Each row is a point. The points of each table are mixes of a few directions, plus a little noise. How many directions does each table use, and how many do they share? Where both have some left over, give the other angles between the two spaces (their principal angles), to ten degrees, smallest first.

First (4 x 3):
[[  1  75 -70]
 [ -1 -62  59]
 [  0   0   0]
 [  0 -12  12]]
Second (5 x 3):
[[  2  87 -82]
 [ -1 -14  13]
 [  1  14 -14]
 [  0 -36  34]
 [ -1 -52  48]]
Directions: first 1, second 1, shared 1

First, 10 rows:
[[ 62   6  47   7  -1  16 -50  38]
 [ 54  -8  43 -10 -26  31 -36   7]
 [ 37  34  19  41  53 -23 -44  76]
 [-44  -1 -34   0   6 -17  35 -21]
 [-45 -43 -23 -50 -65  30  53 -92]
 [-42  18 -37  22  40 -38  23  14]
 [-31  -5 -24  -6   0  -7  26 -21]
 [-30 -46 -12 -52 -71  39  43 -89]
 [ 61  38  37  45  54 -19 -63  91]
 [-20   3 -17   3   9 -12  14  -3]]
Second:
[[ -8 -21  -1 -25 -34  21  16 -40]
 [ 50  51  25  60  77 -36 -61 108]
 [-29   4 -23   5  14 -15  20  -5]
 [  8 -20  11 -24 -36  25   4 -32]
 [ -1 -28   6 -34 -47  31  13 -49]
 [ 36 -28  35 -35 -56  47 -14 -35]
 [-34 -19 -22 -22 -24   6  33 -46]
 [  2  63 -14  75 107 -69 -31 110]
 [-24  -3 -18  -2   1  -6  19 -14]]
Directions: first 2, second 2, shared 2

First (10 x 12):
[[ 72   7 -12  31  23 -28  30   2 -29 121  52 -48]
 [-34  22 -51  36  31 -16   7 -58  -1   2  37 -21]
 [-16   4 -45  10  17 -21  -2 -50 -23   3  27 -29]
 [ 46 -44  57 -65 -37  29  -8  13  28 -23  -5  22]
 [-25   9 -32   6   1 -22 -19  15 -53 -15 -34 -14]
 [  5   1  24  -3 -12   6  -3  48  -4   0 -34  16]
 [ -2 -21   2 -35 -14   6 -14 -23   4 -37   1   1]
 [ 13  12  -1  23  10 -10  10  22 -12  39   1  -9]
 [-71  48  -9  58  10  -4  -7  73 -17 -24 -75  31]
 [ 12 -38  68 -60 -28  61   7 -43 108 -64  31  50]]
Second, 8 rows:
[[-15 -21 -43   7   0 -14   7 -24 -40  15   5 -34]
 [-55  32  31  13   1  29 -10  20  60 -72 -33  59]
 [-19  37   6  70  28  17  42   1  54  44  27  16]
 [ 24 -25 -28  -9   4 -13  11 -49 -19  34  44 -39]
 [-30 -28 -23 -44  -7  10 -18 -89  22 -75  30  -3]
 [ 25  24  34  16  -5  -7  -4  96 -23  34 -50  17]
 [ 87 -23  40 -80 -18 -11 -32  -2  -9  -2  19  -5]
 [-17   4 -17  26  -3 -13   3  48 -46  22 -41 -10]]
Directions: first 4, second 4, shared 3; angles 30

First:
[[ 44 -42 -32 -12 -15  26  25  30   5  -3 -36  21 -36  20  23  14  -1 -26
  -57 -12]
 [-19  24 -25  29 -47 -27  17  36  39 -10  50   4 -36 -39  32  40 -13  18
  -14 -20]
 [-64   6 -36 -47 -15   9  40  23  -2  34  22 -43   3 -62   9  -4 -22  13
    9  28]
 [ 22 -11  27  10  18 -20 -34 -11   2  13 -28 -25  27  25 -30 -28  10 -28
   50  -4]
 [ -5   8 -61  36 -38 -26  -7 -12  52  -7  35 -21 -10 -18  13   4 -33 -45
  -27   2]
 [  4  11  34  12  26 -30 -23 -21  42 -28  67  63 -21 -39  21  31 -10  -1
    1   2]
 [ 61 -40 121 -32  88  -1 -44  -6 -35   7 -59  41  24  45 -38 -23  48  -2
   77  -8]
 [-21  32 -19  16 -28  33  22  -3 -50 -12 -20 -12  10  35  -3   1  15  55
  -32  -9]
 [-22  12 -10 -12  10  35   3 -36 -52   6 -32 -29  41  33 -27 -35   7  17
   -5  20]]
Second (8 x 20):
[[-45  15  23  33  42 -10   0  35  -3  47   5 -29  42  60 -19  18  15  55
  -32  -6]
 [ 21 -40 -22 -49 -31  43  26  38  -8 -63  23 -36   5 -70   2 -15  -8 -62
   71 -17]
 [ -6   0  53  16  -2 -36 -82  14  15  40  -4   2   5  23  21  27  44   6
  -24 -16]
 [-30  17  18  29  31 -15  -5  12   0  40  -2  -8  23  50 -11  13  10  45
  -34   1]
 [ 16  -4  -3 -10 -16  -1  -9 -14   3 -12  -4  13 -16 -19  10  -4  -1 -19
    8   1]
 [-13   3  45  18   7 -30 -63  17  11  40  -3  -4  12  30  12  24  36  16
  -25 -13]
 [ 53 -11 -62 -41 -42  31  56 -58  -6 -72  -7  39 -54 -75   6 -38 -48 -59
   42  22]
 [  4  19 -52   3  12  18  78 -43 -12 -19  -9  23 -17   1 -21 -25 -47  16
   -6  29]]
Directions: first 6, second 3, shared 0; angles 50, 50, 60
